Each row of a before or after table is a point. The points were changed in one or more steps. Then noise was added and the rows were shuffled. The steps act on how far a point lies along the listed directions, d1 being the first. Name the steps. A step turns or swaps two directions, mirrors them in a line or flattens them onto one, adds a multiple of one to another, or multiplies one. Angles are multiples of 10 degrees, from the lower direction toward the higher: turns from -170 to 170, lines from 10 to 170 but not 90. Use the fewest steps. Two steps may share a direction if one is a turn and the other turns, adds or multiplies; they go together, in the order done. Otherwise the lowest direction goes first.

Directions:
(1): [ 17 -46]
(2): [-46 -17]
Before (11 x 2):
[[  13    3]
 [  -7  -37]
 [-111  -13]
 [   4  -30]
 [  -5   54]
 [  10   -1]
 [ -35   32]
 [ -39  -32]
 [  -5   38]
 [ -21   47]
 [   9    3]]
After (11 x 2):
[[ -4  11]
 [ -8  12]
 [-17 -45]
 [ 52 -99]
 [ -7   7]
 [ 27  12]
 [-34 -18]
 [-51 -25]
 [-33 -36]
 [ 37   6]
 [ 44 -27]]
Steps: turn d1 and d2 by -110 degrees

Directions:
(1): [-29 -44  17  -4  38 -53]
(2): [ 67 -16   0 -48   2 -18]
(3): [-29  34  29 -59  26  21]
Before (11 x 6):
[[-26 -68 -31  35  36 -72]
 [  6  17 -20  18 -28  24]
 [-31   7 -10  -9  12  24]
 [ -5  36 -18  38 -37  45]
 [-41 -32  17   3  23 -26]
 [ -1  23 -18  27 -24  39]
 [-22  55 -25  41 -30  61]
 [-10  -3 -12  26 -12   0]
 [-11 -27  14  13  13 -38]
 [-16   5 -16  22 -14   8]
 [-56 -35 -13  37  17 -15]]
After (11 x 6):
[[ -51  -39   24   -6   35  -37]
 [  -3   -4  -21   42  -20   14]
 [  -8    1  -20   60  -29   10]
 [  -1  -34  -25   57  -16  -25]
 [  12   -3  -30   40  -33    6]
 [ -61  -81  -19   66   28  -61]
 [ -15  -21  -21   42  -10  -16]
 [   9 -119  -70  115    4 -106]
 [ -58   14   12  -45   38   20]
 [   0  -40    5   36    4  -48]
 [ -42   21  -13   41   -3   20]]
Steps: add -1 times d2 to d1; multiply d3 by 3

Directions:
(1): [ 69 -35   1 -15 -20  25  48 -13  10 -42  44]
(2): [  5 -82  15  16  -1 -52 -30  10 -30  27  30]
(3): [ 32 -27 -63 -51  -1   5   9  26 -10  36 -55]
(4): [-32  -6  -5 -10 -57   8 -15  74 -17 -54   1]
(5): [-60 -46 -16  -2 -21  -4  35 -19  73   6  -4]
Before (9 x 11):
[[-39  49  16  31   8 -24 -59  33 -20   4 -37]
 [  1 -62   5 -10  13  -6  21  -5 -11   0  36]
 [-61  42  22  39  26  -3 -30 -17  26 -20   3]
 [-28 -55  46  34 -24 -54 -61  25  -9   3  13]
 [ 84  18  42  -6  -1  51 -31  21 -72 -33  41]
 [  9 -18 -16  -8 -41  11  46  32   8 -28  18]
 [  1 -33  -7   3   5   2  34  14   6 -13  48]
 [-34  45 101  69 -11  18   6 -59  34 -85 106]
 [  4 -32 -18  -5 -31   8  21 -21  -1 -23  20]]
After (9 x 11):
[[  50   31   11    2    7   29  -13   19  -26  -66   27]
 [  33   -8  -41  -46   37   27  -35    6  -31   82  -68]
 [ -28    9   -1   20   11  -13  -14  -45  -13   19    2]
 [  78  -22  -14  -16  -27   17   25   24   -3  -47    9]
 [ -41  -27   18   12   32  -23  -12   -4  -23   21   18]
 [ -20   26    6   28   25  -12   20  -31   18   40    0]
 [ -25    7    6   24   42  -19   -4    0  -11   30   23]
 [  61  -64   41   17   -9  -38  -31   -1  -27   -1   34]
 [  65  117   47   22   51   12  -76   -1 -110   -4    8]]
Steps: multiply d4 by 0.7; turn d1 and d4 by -150 degrees; turn d3 and d5 by 80 degrees

Directions:
(1): [ -3  77  40 -24 -39  21  23 -43 -58  15  14  -7  -4  -8 -13  12 -87  -7
  -9  -4]
(2): [-22  14  31 -71   6  22 -46   1  49  -6 -32  43 -15 -31 -36  63   7 -11
  56 -11]
(3): [-61  32 -66  -7  57  12  -2  40  -2 -36  58  -8 -25 -29  12 -22 -43  20
  38  -6]
(4): [-30 -49 -56 -28  -4 -46  27  -1 -14  53 -33  45   0  16  50  45 -52 -14
  -8 -22]
Before (14 x 20):
[[   2    0   -6  -15  -14  -22   23   23   12   11   -8   37   15    5
    23   16  -27   -8  -21  -13]
 [ -51    8  -41  -12  -12  -30   41  -17  -47   50    2   42   -6   -5
    41   32 -121   -6    4  -23]
 [ -17  -23  -64   23   34  -41   31   26   -7   16   18    3    8   -6
    20   -1  -19    1    2    6]
 [ -42  -67  -92    5   54  -21   15   36   51  -20   -9    7  -29  -17
    38   -5   22   14   30  -15]
 [  21   32   36  -20  -22  -12  -13  -11    5   -5  -30   25  -14   -7
   -19   20   -3    2   26    1]
 [  32   37   22   19  -34   -4   26  -30  -62   14   15  -13  -12   22
   -10  -23  -78   -1  -28   20]
 [  20    1   28  -34    0   10  -45   -4   20    1  -26   26  -14  -36
   -34   40   14    7    6    2]
 [  58   30   50   28  -26    8   10  -18  -22   -9   -1  -38   22   13
   -41  -21    6   12  -26   14]
 [  12   60    8   48   14   41   16   -3  -57  -35   62  -56   -7    5
   -22  -50   16   28    3   23]
 [  15   11  -67   38   19   -7   29   17  -36    9   44  -35  -10   20
    34  -55  -29   19  -44   -5]
 [ -30  108   20   -3    5   37    2  -24  -42  -39   29  -29  -14  -24
   -35  -13  -55    7   25   15]
 [  12   43   15    8   31   35  -20    4    6  -41   35  -34    4   -7
   -28  -34   24   11    6    8]
 [   7   20   -2   -2  -14  -10   30  -32  -38   25   13   -6    5   -5
    11    5  -40    1  -10   -8]
 [  46  -24    7   61  -11  -21    9    0  -23   10   -4  -34   17   33
    12  -66   29   11  -54    0]]
After (14 x 20):
[[ 17 -91  -8  54  26 -19 -28  36  71 -15 -27  21  15   4   1 -13 101   4
   11  15]
 [  9 -76 -26 -34  15 -34 -25  19  37  20 -46  54 -18  15  -3  44   5 -15
   26   7]
 [ -5  -4 -43  14  16 -39  19  15 -18 -12   8   1 -16   3  21 -19 -22  20
    8  -2]
 [ 54  39  66  32 -23  47  12 -38  10 -38   6 -56 -15 -19 -37 -44  36   6
   -7  12]
 [ -5 -11  13 -39 -32  -7  21 -37 -39  57 -50  47  -3  26   5  80 -32 -13
   14  -8]
 [-22 -51 -46   5  -8 -56  34  -9 -22  48 -62  34  13  31  44  31 -21 -11
  -27  -9]
 [  5 -46 -22  -7  20 -17  -1  -4  26   8 -17  16   0 -11   7  30  38  -3
   10  -4]
 [ -6  30  49 -59 -12  16 -44  -9  16   8 -42  27  -7 -23 -38  35 -14 -11
   32 -24]
 [  0  11   2 -27 -16 -16  19 -27 -37  43 -11  19  15  21  17  21 -54 -11
  -25 -13]
 [ 57  -8  38 -40 -26  14 -37 -15  38  24 -55  23 -11   1 -31  49  33 -15
   -1 -19]
 [-15   0 -22 -53   6 -17   3   4   6  28 -26  31  -1  -3  -9  53 -59   2
   21 -16]
 [  1   6 -46  28  26 -13   7  11 -33  -2  37 -13 -21 -23   9 -23 -38  33
  -29   7]
 [ 12   2   1  12  10  -5   1  45  42 -26   8  17  15   0   6 -15  28   3
  -12  -1]
 [ 37   4  54  18  -7   0  -6  -3  30   2  -9  -4  19 -15 -38   6  47  -5
   11  22]]
Steps: turn d1 and d4 by 130 degrees; multiply d3 by 0.7; turn d2 and d3 by 150 degrees

Directions:
(1): [ -1  -7  35  15  38  -4  -5  43 -43 -33  14 -41  11 -73  15  27  26  21
 -20  49  -2 -11   7  12  20  26 -13 -50  81  16 -48  34 -14  16 -67 -34
   2  22 -57  46 -24  13 -50 -32  75 -21  -3 -46]
(2): [-19  62  -8   9 -32  22  21 -27 -30   5  12  16   7  27  -5  58  31 -25
   5 -10  22  68 -42 -24  -9  -2  23  43  -5  14  40 -54  62  42 -46 -18
  35 -73 -24  24  11  94 -29 -19  60  17 -13   7]
(3): [-16  43 -17  35 -40  10 -49  14  -8  10 -23  12 -11 -66  95 -31 -15  32
 -46 -61 -62  66 -44   0   5  14 -33 -59 -17  36   7 -23 -10 -14  11  30
  61  42   1   7  17  -4   1 -33  -9   6 -36  43]
(4): [ 15 -41  98  32  54   5  -6 -79 -11   0 -45   6  48  28  31 -15 -14  43
 -22 -27  27   9 -20  -5  20   7  21   7 -53 -29   6 -40  15   7 -95   6
  25  21   2 -37  17 -48  -3 -30  -8  23  35 -51]
(5): [-18 -19  -5 -31 -59 -41   7  -9 -35 -43  38  34 -33  69   2  50 -42   2
   5 -43   7 -54 -32  27  -4  32 -47  -4  80 -45  19  14   1 -49 -48  15
  72   2  11  19  26 -11  40 -30 -25 -25 -33 -31]
(6): [  0  70  13 -42 -29 -31 -34   5  24 -35 -40 -25  83  18  48 -20  19 -19
  59  17  14 -59   2   5  19 -22 -57  60   5  46 -37  32  42  14  -9  50
   9  -1 -11  10 -16 -31 -25 -18  -8  81 -33   9]
Before (10 x 48):
[[  10  -32  -37  -48    3  -16   26    5   16   -3   27   -2  -23   46
   -76   -4  -29  -33   38   38   47  -68   48    1   -3  -27   22   52
   -19  -23   13   16    5   -3   55   -7  -49   -8   46  -41   15  -29
    27   38  -37    7   24   -4]
 [ -14   21  -20   30  -60   24   -8  -24  -28   -3  -26   23   -4    2
    40   -5  -12   10  -22  -50  -44   49  -35   -6   -2   -1  -25  -23
   -43  -17   50  -13   35  -13    1   29   21   23   16   -5   24   22
    27   -8   18   27  -32   35]
 [   2  -48   18  -22   55    1   22   14  -12   -3   16  -40   25   -1
   -30   -6   20   -5   48   42   20  -65   47    8   -6    0   23   14
   -11  -28   -4   15  -19   13    4  -11  -40    8  -20   18  -42  -29
     2   24    8    3   17  -59]
 [  16   96   21    3  -15   14  -68   -5  -22   -4  -44    0   55  -24
    68  -41   -2    0  -26  -40  -19   61  -47   10    3   17  -38  -16
   -30   49   19  -21   15    6  -12    8   69    4  -20   -5   24    8
   -14  -42    6   64  -34   41]
 [  -2  -26   33   23   27   -6  -12  -24  -19  -26  -12   21   17   -4
    31   54   -8   14  -22   -2    6    6  -46    3   -7   27   12  -22
    27   -2    4  -20   13    4 -105  -23   48    2  -28    8   13   31
   -25  -55   52    7    6  -41]
 [ -17  -44  -33    8   52   28   43   15   17   22   17    0  -22  -16
   -73    1    0  -31  -22   64   30   -2   31    3   -9  -38   44    8
   -29  -15   18  -12  -33   19   63  -56  -63   -3    0  -34  -37   31
    -8   53   -2  -28   35   -2]
 [  -6   77  -36  -28   -2   36   11   53   18   14   -2  -33   22  -67
    18   12   81  -35   21   56  -20   11   27  -27   -5   -3  -22   37
    18   72  -48   10   26   34   37   -2  -35    7  -50   33    0   48
   -59    6   34   40  -16   31]
 [ -15   17  -40   41   -6   32   48   11  -43   16   59   27  -48    8
   -38   36    4  -28  -31    5   19   67    0   -2   -7   25   43   -6
    36  -12   44  -17   10    2  -37  -39   17  -35  -38   12    9   85
   -11  -14   53  -26  -13    8]
 [ -37  -28  -95  -41  -90  -21  -13   58  -14  -20   65   62 -121   47
   -29   43  -74   12    2  -81  -40  -65    5   40  -25   18  -28  -60
    89  -57   27   32  -74 -108   77   17   52   41   51   28   24  -63
    79   26  -96  -71  -48   29]
 [  -9   19   51   27   29    6  -22  -16  -37  -32   -2  -33   26  -87
    50    5   10   50  -38  -14  -17   27  -33   10   26   37  -32  -52
    36   23  -23   -2   -8   19  -54   11   48   25  -16   28    1  -10
   -38  -35   56  -18  -11  -15]]
After (10 x 48):
[[  -8   82  -28  -25    5   43   24   50    4    8    5  -42   25  -63
     5   33   94  -39   24   67   -9   16   29  -34   -5    0  -14   46
    35   70  -49    5   35   51   17  -17  -36  -10  -63   44   -3   72
   -70    4   60   37   -9   15]
 [ -19  -60  -32   18   58   31   31   26   17   24   19    1  -35  -41
   -58  -14   -8  -11  -41   55   13    0   32   13   -9  -28   42  -26
   -27  -15    6   -6  -59    7   72  -60  -61   24    4  -33  -35   13
    -5   53  -14  -40   31    3]
 [  -8   33   51   22   21    4  -23  -17  -31  -36   -8  -33   35  -72
    54    1   10   42  -26  -12  -14   14  -30   10   26   32  -39  -34
    30   30  -28    0    0   22  -50   26   50   19  -17   26   -4  -18
   -43  -34   49   -2  -16   -8]
 [ -13    9  -45   49   -3   25   32   22  -45   10   54   21  -52  -15
   -19   18   -4  -11  -41    0   -1   62    5    5   -1   29   27  -29
    38   -4   31   -1   -9   -9  -24  -33   20   -9  -39   10    5   61
    -7  -18   39  -29  -18   13]
 [  -1  -23   27   24   21   -8  -14  -28  -13  -23  -20   27   20    3
    34   48  -13   11  -22  -11    1    3  -43   -2   -8   22   10  -16
    18   -2   12  -20   18   -4  -96  -16   53    8  -19    1   15   19
   -19  -49   39    9   12  -34]
 [   0  -59   16  -10   58    6   24   11  -16    3   20  -32    6   -3
   -41   -1   15   -3   32   34   16  -52   44    4  -13    4   35    5
   -17  -37    5    5  -26   11    6  -19  -39    6  -20   15  -40  -21
     6   24    9  -11   22  -58]
 [ -14   33  -16   20  -64   15  -13  -24  -21   -9  -32   20    9    8
    44   -9  -10    6  -11  -47  -39   37  -34   -4   -1   -6  -38  -12
   -40  -10   43   -5   44  -10    4   40   19   24   17   -5   20    7
    24   -8   13   42  -35   37]
 [ -32  -30  -86  -43  -77  -29  -25   76  -17  -31   59   46 -114   23
    -8   29  -70   25    0  -75  -54  -77   11   45  -19   18  -48  -83
   106  -50    5   49  -87 -113   74   24   54   66   39   37   15  -84
    72   19  -97  -71  -60   24]
 [  18  115   20  -14  -26    9  -65  -13  -15   -8  -45   -4   78    6
    60  -25    6  -19    1  -27    0   48  -50    6    5    4  -43   17
   -28   54   22  -21   39   17  -23   11   66  -21  -26   -1   18   23
   -23  -42   15   86  -36   40]
 [   8  -48  -41  -38   12  -10   32    9   11    3   35    1  -44   33
   -83    3  -34  -25   23   35   45  -56   47    1   -1  -18   33   31
   -14  -32   17   11   -8   -3   56  -19  -51   -6   43  -44   20  -20
    32   42  -34   -9   30   -7]]
Steps: add -0.3 times d4 to d1; add 0.5 times d6 to d2; turn d3 and d6 by 20 degrees

Directions:
(1): [ 36 -16  -3  -6  76 -20  31   1 -29  -7  21   9 -86 -48 -23   3 -52 -61
   5  22   1  19  27 -26 -12  -1 -38 -39 -13   0   0  38   1   0 -22 -42
   4 -26  54 -74   5 -26  34  50  63 -53 -34 -48 -32 -76  -2   0 -20  65
  59  18 -28  -3  20  -1  18 -19  35  26]
(2): [ 29   8 -83  34 -23  -6  -1 -11  48  40   1  18 -32  22  20 -69   2  30
  -9  43 -66  27 -56   5   5 -61  -6  12  19 -23   1 -20  -6  31 -48 -18
  48  30  48 -21 -39 -67 -51 -52  82  32 -29 -24  20  28   5   3 -10 -15
  33 -33   6 -47 -35  59 -22  22   4   6]
(3): [ 39 -25 -11  97  18  90 112  15 -40  20 -21 -86 -28 -29  -3  -8 -17   2
 -32  -2   7 -28 -16  24  31 -20  70  47 -53 -14  26   9 -10  -2   3  17
 -50   7   5   7  27 -14 -32  21  12  18   1  44   8   1  23  26  42  22
 -41   5 -47 -37  40   3   4  23   6   4]
(4): [-43  36  22 -19  58  27  23 -35  -5 -21 -44  26 -66  10 -20 -10  27 -22
  25  45 -54 -14 -16 -24  11  43  13  66 -38  -6  73  13  48   8  36  23
  11 -27  21 -24 -29 -34   7 -36 -25   4  15 -29 -17  60   4   6  13 -24
 -22  85  82  17  30  17 -59 -60  23   6]
(5): [-27 -17  18  77  23  25 -20 -37  14  67 -15  10  32  -1  21  80 -13  19
  71 -55  -1 -37 -31 -44 -18  35  33   4 -77  -3  18  -8  30  77 -16 -49
  62   3  26 -20  -2 -22  20 -27  -7  20  40 -24 -44  -4 -55 -14   4   1
  26 -30 -49  13 -48 -36  31  -2  -4 -27]
Before (10 x 64):
[[-31  23 -20 -21 -15   8 -12 -24  23   3 -39  19  -2  37   6 -27  43  24
   17  20 -48 -17 -36  -4  21   3  27  59   4 -16  41 -25  37  23  12  27
   20 -19 -21   2 -40  -6  -9 -52 -26  26  22 -20   1  56   1  -7  10 -46
  -44  24  64   8  -1  25 -28 -18  -6  -7]
 [ 66 -15 -62  30 -31  -1  41  22 -21   5   9 -35 -36  -7  -4 -59 -19 -18
  -49   9  -1  20 -11  36   6 -59 -19  -6  34 -14 -27   0 -30 -26 -39 -13
  -21  30  20 -30  -1 -18 -34  33  82 -14 -48   2  18 -22  29  17 -14  33
   20 -44 -37 -36   2  40   9  35  15  36]
 [ 17  15 -42  17  44  27  66 -18  -4  -6 -35 -22 -80  -7 -20 -56  17 -17
  -30  46 -57   0 -31  -6  39 -28  19  50 -40 -20  60  -5   8 -11  17  32
  -25  -5  32  -8 -28 -58 -32 -11  29   1 -32  -3  12  30  19  34   4  -1
   -8  65  57 -35  40  33 -57  -7  30  13]
 [ 19 -16   7  49  38  66  90   6 -29  -3 -26 -40 -57 -43 -24  -5 -21 -35
  -33  24  -3 -15  -3   0  23  -7  18  25 -32   4  38  15   6  -5  17   7
  -44  -9  -2 -19  19 -17   7  36   4 -15 -14  15  -2  -5  35  21  30  31
  -25  41 -18  -5  59  -1  -7 -20   6   8]
 [ 26   9 -74 -25 -41 -31 -19  -3  33  -7  11  24 -31  23  14 -67  14  10
  -25  50 -45  54 -34  14   1 -51 -32 -20  47   1 -21 -14 -18  -9 -40  -7
   19  22  48   0 -24 -29 -19 -16  73  13 -39 -11  22   2  20   7 -11  -9
   34 -12  27 -28 -17  41 -32  17  -4   8]
 [-21  13   9  40   1  67  39   8 -27   1 -14 -36  12  23   1  19   5  22
   -3 -17  11 -31  -1  -2  17   2  67  40 -46 -16  28  10  12   5  17  24
  -27   3 -26  15   0   3  -3  -6 -29  33  15  36   2  41  14  22  28 -21
  -53   5  -8 -22  33 -16 -11   7 -14  -8]
 [ -8   4 -12   7 -11  28  32  -6  -7  -5  -7 -39   2  19  14 -19  10  22
   -9   9  -2  13  -5  40  28   2  26  32   5  -5   4 -16   5 -24  16  33
  -29  18 -19  19 -14   8 -34 -17  -9  21   6  23  14  44   2  -1  20 -14
  -24   3  19 -22   7  13 -33  22  -8  -3]
 [ 21 -11 -13  37  48   9  42  13 -38  -2   8  -4 -57 -30 -19 -20 -14 -14
    3  22 -14   9 -11 -18  -3  -2  -5  -1 -26 -12  13  16  12  32 -12 -21
   -1 -27  38 -61  17 -40  11  16  59 -30 -11 -47 -16 -36   7  20  -4  60
   23  -1 -24 -12  28  10 -10  -5  12  15]
 [ 27  -1  27   2  36  -3  16  -1 -48  -6  14   3 -30 -29   7  15 -24 -24
   17 -11  26 -14  18  -2  -6  14 -15 -23 -24   7  -7  28  25   1   0 -18
  -30 -17  10 -29  17  -9  35  32   4 -21   4 -27 -35 -27  -6   8  -1  42
   32   8 -47   4  31 -16   5 -15   4  16]
 [ -6 -18   4  53  35  33  49   7 -24  22 -21 -23 -30 -21   3  30 -17   8
   13 -20 -10 -15 -14   2  12  16  41  36 -61  -6  31   4  18  26   3 -15
   -6  -7  31 -15  11 -27   0   5   9  11  22   0 -36   5  -9   8  18   3
    4  12 -24 -14  22  -5  15  -8  12  -5]]
After (10 x 64):
[[  37    8  -34   26  -16   -1   -2  -10    0   28    6   12  -18    3
    34  -37   -4   20    6   11  -23   -3  -33   14    5  -32   -6   -2
    -5  -11  -10   -1   19   26  -29  -17    4   18   30  -21  -12  -51
   -20  -25   44   24   -3  -25   -8   27    2   13    0    9   36  -27
   -35  -31   -7   31  -21   10   -8    7]
 [  -8   -3   25  -12   33   24   45   -5  -35  -28   -6  -43  -22   -2
    -5   11   -4  -16    5    4   19    8   29   31   24   31   15   19
   -12    8   14   13   12  -35   31   26  -40   -9  -12   -4    2   23
    -1   20  -23  -10    5    7   -5   10   -3   -1   18   16  -21   32
    17   -3   34   -8  -22   -5    5    6]
 [  12    2  -30   60   22   74   86   -9   -2   12  -41  -27  -65  -19
   -13  -42    1  -13  -31   50  -45  -10  -39    1   32  -25   26   58
   -31   -9   56    2   14   11   11   15  -21    2   15  -21   -5  -48
   -21   -8   19   11  -18    7   12   42   39   25   33    3  -27   45
    12  -20   43   31  -38  -19    5    9]
 [ -23   12   -3  -51  -80  -15  -46    9   15  -36   -2   -1   69   41
    14   -9   50   31  -24   -9   20   18   -4   31    6    1    5   -4
    47   18  -30  -21  -22  -37   15   39  -30   18  -34   76   12   52
    -2   -5  -45   24    6   47   29   28   18    4   12  -44  -38   -6
    36   14   -3  -11  -21   19  -33  -21]
 [ -61   30   49  -53   61   20   13  -35  -23  -40  -55   24  -48   10
   -27   17   32  -32   36   24  -31  -34    3  -29   20   67   22   68
   -36   -7   76   12   70    6   55   32   -6  -64  -22  -26  -26   14
    46  -14  -77  -15   36  -38  -35   43   -1   -6   19  -20  -51   98
    90   48   48   -8  -37  -70   19   -1]
 [ -39   43    5   -8   45   58   68  -34   -9  -32  -71  -13  -61   18
   -23  -33   61   -9  -13   44  -64  -30  -33  -10   51   24   47  107
   -60  -12  107  -11   39  -19   70   76  -42  -24   -7   23  -34  -40
   -30  -39  -49   23   12   13   13   98   19   38   27  -44  -69  126
   125   -7   58   19  -95  -43   26   -2]
 [ -12    8   21   29   62   62   63    2  -50  -12  -11  -22  -47   -8
   -19   26  -25  -27    7    1    9  -24   23  -27    9   17   42   27
   -63  -12   41   39   19    2   18    3  -25  -21    9  -37    1  -14
    26   25   -6   -3   -2    3  -21   -1   15   24   14   14  -26   36
   -13  -15   55  -20   -5  -16   14    6]
 [  -7    9  -38   47  -24   32   14    9    6   19  -13   -3    3   27
    12  -44   42   48    0   19  -44   -1  -59    6   13  -17   30   50
    -8  -19   20  -28   14   45    0   15   15    8    7   -4   -5  -40
   -38  -52   25   33   14  -16   18   48   11   19   11   -8  -27  -22
    12  -23    3   33  -39   15  -21   -7]
 [ -10   -7   -4   58   29   42   47   -2  -16   26  -34  -14  -38   -7
     4   16   -2   17   19   -7  -31  -19  -32   -1   16   13   48   54
   -61  -12   45   -7   23   33    5   -9    4   -3   31  -10   -5  -43
   -10  -19    3   29   28   -5  -31   33  -10    7   22  -15   -3   21
    -3  -19   17    9   -4  -16   12   -3]
 [  44  -14  -43   32 -112   10    5   39   -6    8   10  -59   73   22
    17  -37   12   33  -59  -41   41   -3   -8   67    8  -54    7   -2
    57   -4  -58  -34  -45  -37  -20   22  -42   55  -55   52   20   40
   -51   21    9   25  -20   64   46   10   31   13    1   -9  -31  -83
   -47  -24  -17   15   28   67  -26    6]]
Steps: turn d1 and d2 by 110 degrees; multiply d4 by 2
